Every row gives one point. Any point is a mix of the corners, with weights that add up to 1. It lies inside the corners' shape when no weight is negative. Is each point inside? If not, which corners have a negative weight?
In the rows, 128 means zero.

Corners:
(1): [107  54]
(2): [135 155]
(3): [185 161]
Points:
[116  74] => inside
[135  96] => inside
[114  66] => inside
[150 164] => outside (1)
[180 157] => inside
[126  83] => inside
[151 153] => inside

Corners:
(1): [112 152 117 166 140 131 156 131 120]
(2): [ 95 130 136 118  79 110 103  98 135]
(3): [ 92 136 105 140 202 141 152 196 121]
(4): [122 144 110 127 211 141  95  96 147]
(5): [159 147 120 101  98 145 112 160 154]
(6): [124 145 181 157 177  92 123  97  66]
(7): [158 102  97   7 130 151 137  87 115]
(8): [105 156 101 118 108  84 132 121 147]
(9): [111 106 134 130 102  86 136  98 155]
(10): [179 112 106 114  81 122  77  97 100]
Points:
[ 94 145 129 145 156 117 134 138 136] => outside (7, 10)
[124 132 127 124 141 114 120 103 112] => outside (5)
[129 135 123 124 150 104 125 105 113] => outside (2, 5)
[118 130 120 111 119 108 124 108 136] => inside

Corners:
(1): [121  52 185 114 149 135 132 122 166 221 117 125 134 141  80  99 180 125
 140 138]
(2): [146 124  97 107 134 125 157 155 156  73 199 132  88 107 160 187 164 131
 103 117]
(3): [ 61 122 107 129 170 172 141 152  89  89 162 120 132 154 136  96  51  93
  96  42]
(4): [100 124 122 150 111 160  87 197  82 114 127  68 132 145  88 125  99 129
  86   7]
(5): [133  62 169 132 141 177 108 124 122 188 107 102 132 124 151  78 172 199
 127 178]
(6): [170  68 121 104 138 100  95  98  78 201  96 130 156 194 128 110 139 136
 132 139]
(7): [124  56 167 136 170 134 165 152  54 193  51 136 116 126 114 132 168 168
 171 154]
(8): [123  80 199 174 159 114 126 100 115 193 132 104 109 150 184 153 150 158
 121 118]
(9): [109 213  94 167 143 150 132 134 136 123 184 151 114 109 123 162 127 108
 139 158]
(10): [126  83 104 153  88 124 143 110 111 123 229 131 109  98 126 187  99 118
 171 154]
(11): [150 158 113 146 103 113 203 114 136 122 198  96 131  82 153 117 126 110
 147 102]
(12): [ 94 153 146 107 140 107 121  95  62 117 219 107  88  87 121 132 152 109
 109 133]
(13): [175  63 140 149 213  96 104 123 104 193 122 121 114 149  90  76 146 209
 152 114]
(14): [103 125  86 136 127 197 122 132  78 149 105  99  43 117 109 118  59 121
  81   7]
(15): [ 99 101  87 183 144 215 151 112  67  93 128  84 119 163  68 110  94 112
  52  24]
(16): [106 145 114 107 141 124 126  67 139  88 174 143 135  79 148 171 140 167
 172  89]
(17): [ 91 157  94 137 108 147 162 130 103 148 230 183 151  81 152 166 142 148
 102  96]
(18): [145 108 138 175 159 209  93 163  57  88 118 142 122  98 110  91  81  69
  85  10]
(19): [119  41 154 161 120  86 118 117 130 174  72 138 112 130 108  70 157 168
 103 148]
(20): [138 151 119 121 130 126 169 108 127 118 190 116 156  47 103 191  82 134
  83 146]
(21): [159 178 175 111  92 125 174  98 115 107 213 175 106 136 125 181 106 160
 130 133]
Points:
[122  94 129 136 142 137 100 120 106 148 143 131 116 150 119 118 128 141
 108 102] => outside (7, 11, 20)
[110 133 131 141 139 150 143 131 106 118 182 120 122 104 124 146 123 130
 119 106] => outside (6, 14, 19)
[123 114 116 140 132 158 135 139  96 131 147 116 105 126 110 124 110 127
  99  84] => outside (8, 16)
[138  93 138 136 126 115 104  96  80 112 152  73 131 132  72 117  46  99
  93  13] => outside (2, 5, 7, 9, 17)
[141  82 130 148 169 148  91 109  87 116 106  81  92 164 100  80  84 155
  69  40] => outside (1, 7, 9, 10, 11, 17)
[153  91 148 139 133 127 158 100 113 147 165 130 103  79 132 148 151 155
 125 125] => outside (3, 4, 6, 9)

Corners:
(1): [133  64 178 213  81 106 137 195 211  85  83 107 157 153 152 155  79 191
  85  78]
(2): [108  63 101 110 153  85  34 174 133 149 185 139 179 136 174 159  68 217
 139  72]
(3): [131 100 120 148  64 124 131  44 210 141  69 105 167  74 184 184 184 106
 115 156]
(4): [177 146 128 194 116 107  71 134 171  84 126 112 143 197  63 130  94 155
 205  86]
(5): [ 50  99  85 124 116 106  49 118  76 192 183 114  51 198 159 149  50 146
 121  86]
(6): [123 146 128 127 144  45 117 195  40 185 193 130  95 174 204 165  55 150
 170  97]
(7): [ 66 124 158 170 102 148 182  36 184 170 155  78 189  97 182 218 195 123
  77 134]
(8): [137  66 144 189 103 110 161 105 154 169 148 123 142  40 109 167 216  73
 108 154]
(9): [142 102  91 179 147 148 171  79 208 133 118  50 146 108 126 186 136  80
 115 161]
(10): [117 210  77 114 223  80 104 114  87 154 144 160  99 196  95  63 139 145
 126 175]
(11): [119 143  59 156 155 135 155  58  26 120 131 160  91 143 103  77  70 144
 144 175]
(12): [187 100 105 175  92 124 143  69 193  97 112 102 170 112 127 166 160  71
  62  93]
(13): [191 198 110 102 170 149  88  67  83  70  86 123  64  89 112 102 179 177
  99 123]
(14): [ 57 205  43 113 165  96 173 118 112  73 107 102 111 117  74  49 152 121
 129 155]
(15): [170  81 105 160 106 189 111 183 125 131  88  95 183 167 130 118 102 178
 165  80]
(16): [151 147 110 123 125 149 155 116 132  97  78 197  95 138  52 165 131 132
 102 133]
(17): [ 85  70 116 216 160 143 147  72 188 105  80 126 169  70 192 175 215  84
 151 101]
(18): [127 212 111  84 158 166 124 100 133 105 140 186  65 108 138  57 128  77
 144 157]
(19): [149 103 106 132 131 139 197  71 185  69 111  79 102 160 147 115 179 142
 146 103]
(20): [112 151 115 111 146 140 141 111  91  32  97 134 121 161  90  97 139 108
 109 190]
(21): [111 111  59 183 119 117  74 162  63 190 228 176  90 182 235 206 103 195
 147 126]
Points:
[125 123 114 141 135 125 137 110 167 112 114 104 139 118 128 137 151 121
 123 121] => outside (11, 21)
[140 138 135 144 124 139 156  65 155  90 101 127 101 112 120 137 152  99
 114 135] => outside (2, 10, 14, 15, 21)
[122 124 118 144 130 128 131 102 145 120 121 123 131 121 131 140 140 128
 120 126] => outside (21)
[125 130 114 141 134 125 139  99 145 110 113 119 128 125 119 127 142 117
 122 127] => outside (21)
[121 135 111 150 138 118 119 111 136 121 128 124 126 149 127 132 130 136
 129 128] => inside
[105 130 133 135 149  76 108 142 111 118 159 141  86 148 151 150 150 177
 132  99] => outside (3, 9, 11, 12, 15, 18)
[141 109 122 155 114 134 127 112 140 119 126 122 127 122 141 152 133 127
 126 118] => outside (10, 14)
[117 150  95 140 136 135 155 100 121 114 118 126 107 124 137 122 149 116
 112 145] => outside (2, 4)
[124 133 104 147 133 120 123 141 116 131 160 128 116 175 116 137  93 151
 129 120] => outside (3, 13, 17)

Corners:
(1): [189 141  85  70 102 163  92  94 126  89 171 114 151  92 166 209 194  87
  45 164]
(2): [127 142  94 116  88  75  94 210 136 101 114  81  76 205 162 191 127 107
  52 163]
(3): [132 148  79  75 157 165  51 154 134 115 108 108 138 117 109 177 153 150
 146  24]
(4): [133 129 154  73 203 170 129 171  44 166  35  39  26 103  78 100  75 171
 178 108]
(5): [ 94 173 147 147 119 140  56 201   7 187 147 170 181 122 157 131 168 135
  75  76]
(6): [140  97 174 115 120 161 178 125 176 124  80 138 117  91 152 194 127 165
 139 186]
(7): [ 80  95 128 145 194 170 173  82 112 105 156 165  42 113  68  79 107 138
 176  87]
(8): [118 176 184 133  77 123 113  87 149 207  87  94 144  84 170 156 178 214
  59 133]
(9): [139 123 148 101 112 109  85 155 103 132 115  74  90  68 147 187  82 124
  79 113]
(10): [106 211 124 119 161 121 172 100  81 157 142 161 107 158 134 155 123 107
 121  70]
(11): [135 121  44 179 156 158 125 133 130 109  62 101 104  96 151 152  72 132
  96 165]
(12): [ 93 197  77 120 141 135  77 178 152  88  92  79  64  93 127 175 150 172
 105 147]
(13): [117 170 142 103 173 166  64 103  95 159 151 126  82 146  96 131  84 131
 183 143]
(14): [152 150 185  56 159 161 150 163 148  75 123  92 140 144 153 110 121 127
 129 128]
(15): [191 116  61  94 122 197 157 158 198  78 154 147 134  98  88 131  83 149
 172 179]
(16): [116 142  87 154 143 206  89 182 165 158 161 106 125 112  93 179 179  99
 207 138]
(17): [133 153  96 116  65 214 206  48 143  77 107 118  74 191 136 212  55 200
 184  98]
(18): [ 87 138 103  60 183 188 160 152 168 118 184 106 116 108 153 155 145 151
 123 157]
(19): [117 170  82  79  92 136  67 171 180 121  85 127  58  96 188 144 147 121
  81 167]
(20): [141 105 111 118 123 147 182  94  62 140 164 137 155 101 166 158 151 141
 190 139]
(21): [ 30 164 118  83 114 171 121 120 109 141 136 150 129 119  71  89 109 147
 160 131]
Points:
[123 150 125 107 113 138  45 162 138 136 159 152 158 105 119 140 206 112
 119 128] => outside (4, 9, 10, 11, 17, 18)
[117 165  73  95 124 153 123 128 144 122 118  99  94 110 126 168 128 141
 119 138] => outside (5, 6, 7, 13, 14)
[126 152 100 105 134 154 111 144 127 118 124 111 106 123 128 153 122 139
 125 123] => outside (6)
[129 138 131  92 141 149 152 145 107 119  88  91  83 113 139 135 104 158
 112 137] => outside (3, 13, 16)
[132 132  89 120 144 164 112 149 113 124 127 122  96 112 128 170 129 130
 139 124] => outside (8, 14, 21)
[117 130 126 109 148 160 134 132 125 125 115 120  91 113 118 143 120 146
 142 125] => inside
[120 141 115 101 132 163 124 135 132 123 123 125 114 113 118 147 120 144
 140 135] => inside
[105 130 127 112 135 177 155 137 112 125 147 146  97 140 113 135  99 132
 179 133] => outside (1, 3, 8, 11, 12)
[128 160 126  94 128 161 117 153 134 124 108 104 113 126 138 159 119 146
 116 133] => outside (7, 20)

Corners:
(1): [160 123  67 158 103 161 119  90 110 121 172 134 143 164 157 148 154 142
 155 169]
(2): [139  95  69 153 143 127 115 131  83 213 217  55 153  90 155 115 147  72
  94 140]
(3): [ 91 166 185 134 140 159 173  51 102  85 122 100 180  65  58  99 137 174
 208 131]
(4): [201 146 104 108 109  74 171  46 143  72  86 111 106 119  95  91 117 138
 199 126]
(5): [208 138 146 152 121 210 117 118  76 145 183 125 133 147  62 160 101  79
 172 148]
(6): [133  96 114  98  90 130 162 101 147 106 151 177 120 132  53 153  70 141
 109 121]
(7): [134 198  98  93 103  88  62  44  63  91  78 149  94 158 107 144 122 196
 129 140]
(8): [ 76 115  53  86 109 175 133 172  51 203 119 113 120 151 164 153 152  95
 102 151]
(9): [122 113 141 138 146  95 166  76 110  35  91 119  91 105  63 171 138 119
  95 145]
(10): [128 117  85 172 163 210 176 167 128  76  96 114 190 196 101 168 106 132
 123  78]
(11): [193 109  51 107 122  68  47 127  81 210 232 170  72  84 112 160  67  89
 179 183]
(12): [111  87 203 172 217  98  82  97 177 171 129 165  78  96  39 125 142  70
 120 209]
(13): [ 96 169  90  49 100 128  90 156 189  89  73 134 107  59 156 104 124  76
 161  47]
(14): [164 106 124 151 100 151 165 132  57  89 166 126 185 171 151 139  81 160
  99 159]
(15): [151 102  68 131 127 128  82 181 139 123 203 109 143 163  64 111 180  44
 110 140]
(16): [201 143 128 118 147 157 111 115 136  97 154  54  49  84 136 115 161 159
 215 110]
(17): [144 100  84  90 111 120  93  92 183  72 112  93 208  87  36 156 129  72
 142 180]
(18): [114 159 190  66 154 113 166  88 196 109 133 114 125 117  88 162  69 121
 190 126]
(19): [136 107 182 180 109  69 155 131  92 128 159 133 139 142  81 143 173 168
 108  70]
(20): [151 189 114 163 187 197 166 157  62 167  98 145 156 102  66 181 119  95
  99 157]
(21): [ 83 112 129 152  95 121  91 189 163 169 146 125  97 155  56 142  93  52
  74 171]
Points:
[137 130 139 114 121 120 134 114 120 107 131 134 122 124  81 143 109 121
 133 142] => outside (1, 2, 10)
[134 110  82 150 133 171  98 165 116 143 150 124 129 131 102 148 128  71
 126 174] => outside (2, 4, 6, 7, 18, 19)
[143 121  99 152 134 135 113 125 108 139 164 131 136 129  95 124 123  89
 114 151] => outside (8, 16, 17, 18, 19)
[143 133 122 123 123 123 127 115 117 119 133 123 122 122  91 135 115 116
 139 134] => outside (1)
[152 143 139  96 100  95  89  69 165 132 151 123  97  80 105 117 121 124
 202 122] => outside (8, 9, 10, 14, 15, 20)
[140 117 105 143 119 133 121 123 105 116 147 122 118 142 106 130 133 125
 131 125] => outside (17, 18, 20)

Corners:
(1): [145 100 106 134 116 107 110 137 117 122 104 138 161 127 119 132 137 148
 123 133]
(2): [112 126 154 146 119 218 137 141 142 134 115 130 124 144 142 120 138 126
 117 124]
(3): [105 151 143 135 132 152 125 115 123 100 127 136 138 132 110 143 110   7
 125  84]
(4): [129 138 134 127 121 179 114 138 147 124 143 129 101 105 123 128 125 145
 122 128]
(5): [122 124 134 122 126 119 138 139 148 147 135 121 120 112 106 137 134 145
 113 138]
(6): [126 138 143 118 136 146 130 128 131 135 124 162 141 118 118 130 116 141
 150 131]
(7): [130 143 121 148 127 126 124 114 146 128 146 121 132 143 134 139 147 155
 126 149]
(8): [110 123 120  94 130 112 132 139  76 133 128 127 143 127 106 126 133 164
 118 136]
(9): [126 140 109  14 145 106 139 146 132 151 193 161  95  90 127 139 140 163
 131 121]
(10): [133 136 134 127 145 122 138 130 156 143 128 129 115 111 146 141 120 148
 205 158]
(11): [150 115 150 128 172 125 104 142 125 125 139 130 117 120 133 129 123 154
 105 108]
(12): [102 108 128 151 130 116 119 126 138  76 107 127 149 124 119 128 121 140
 130 145]
(13): [145 117 151 133 130 117 108  83 148 123 234 114 149 132 132 142 106 134
 114 141]
(14): [141 136 124 109 111 105 111 141 154 138 114 130  64 141 105  93 132 153
 127 125]
(15): [130 147 124 102 141 118 113 136 140 134 112 147 140 133 130 130  74 122
 135 118]
(16): [138 110 149 139 122 107 105 120 141 124 116 128 138 122 137 122 118 159
 110 125]
(17): [ 96 119 112 115 148 115 121 147 132 133 117 121 141 123 111  85 122 150
 122 132]
(18): [136 115  98 137 136 109 115  98 150 132 103 123 134 134 114 123 125 147
 125 122]
(19): [143 146 150  98 127 154 112 125 131 136 128 124 130 141 124 122 143 125
 123 131]
(20): [153 104 131 147 153 114 115  60 148 125 111 161 154 119 148 137  96  87
 137 153]
(21): [122 135 141 147 145 142 159 140 151 105 127 118 138 127 132 123 127 138
 128 136]
Points:
[136 134 136 105 133 123 118 141 134 126 147 126 124 125 126 121 131 167
 127 135] => outside (2, 3, 5, 18, 20)
[131 128 134 122 137 127 119 124 135 127 140 130 133 128 125 129 116 134
 124 127] => inside
[126 131 134 122 131 135 123 130 139 128 141 129 128 125 123 128 124 141
 129 130] => outside (20)
[126 127 131 126 130 133 125 131 144 126 138 125 123 124 123 127 135 147
 127 131] => outside (8, 15, 20)
[131 121 127 132 137 127 121 128 145 125 127 131 129 124 128 127 120 133
 126 128] => outside (6, 8, 19)
[127 125 122 127 143 111 126 110 158 126 142 129 142 114 130 131 117 152
 139 148] => outside (1, 2, 3, 8, 11, 14)
[125 118 115 108 123 110 124 118 137 138 121 135 123 128 107 117 132 129
 136 136] => outside (4, 7, 11, 15, 16, 21)

Corners:
(1): [106 106 157 135  80 102 153  25 190 128  74 186 120 129 107 199 104 144
 145 105]
(2): [126 160 114  33 146 137  88 125  90 167 118 178  99 149 165 146 105 126
 130 167]
(3): [ 43 125  97  77 152 177 139  37 123 205 144 153 157 141 165 103  80 134
  90 167]
(4): [ 96 141 112 149 148 134 110 123 132 120 130 129 125 225  83 158  65  78
  88 155]
(5): [ 83 113 130 177 198  63 125 135 100 143 132 133 160 147 132 179 109  45
 116 127]
(6): [171  86 122 166 105  20  68  80 145  78 138  34  77 140 181 138 161 134
 113 107]
(7): [122 100 183 179 177  53 184 128  93  29  82 160 102  87 173 174 177 125
  97  58]
(8): [121 155 147  97 147 108 154  15 127 172  86 178 171 193  75 141 150 139
 142 122]
(9): [100  83 174 120 176 175 114 128  99 175 120 123 114 114 167 169 102 144
 137 155]
(10): [ 79  77 142 146  45 139  95 139  43 144 190 174 154 141 185 108  80 124
 209  79]
(11): [147 128 153  49 144 149  84 184 140 144 101 172 147 109 146 117  64 127
  62  91]
(12): [164 118 174 161 106 151 117 195 160  82 151 119  94 124 196 182 117  64
 148  35]
(13): [ 99 190 157 139 154  75  79  55 109 141 144 121 145 120 166 111  95 153
  47 123]
(14): [177 131  99 132 175  91 105  76 156  74  55 126 112 146 151 177 114 135
 126 123]
(15): [152 165 119 103 156 135  95 126 125 164 129 168  52 131 127 104 120 135
 126  50]
(16): [ 31 149 147  90 134 212  94  94 106 132  97 146 143 108 114  83  70 110
 114 106]
(17): [135 128 135 143 128 111 131 144 178 110 119  84  66 126 151  94 152 149
 195 156]
(18): [ 87 152  79 138 169 153 198 112 117 127  42 140 162 112  96 238 195 175
 178 183]
(19): [135 117 136 133 156 156 139 148 100 104 224 143 130 120 111 172 127  70
 178  98]
(20): [191 104 143 184 135 123 132 136  82 122 127  71  61  71 205 150  85  88
 133 124]
(21): [119 106 151 213  79 172  41 121 170  79  64 187 153 148  83 107 107  75
  99  85]
Points:
[104 110 154 140 142 142 130 120 141 115 115 166 136 148 120 143 115 102
 137  90] => outside (2, 6, 13, 18, 20)
[141 121 142 160 127  96 104 106 113 120 134 131 102 136 149 137 113 115
 135 109] => outside (3, 11, 12, 16, 18)
[154 153 125 134 160  74 108 122 106  97 125 166 144 174 111 162 154 101
 118  72] => outside (1, 3, 9, 16, 17, 20)
[ 78 132 146 106 139 170 121 123  81 148 137 158 159 128 145 108  91 131
 114 142] => outside (1, 5, 6, 12, 14, 15)
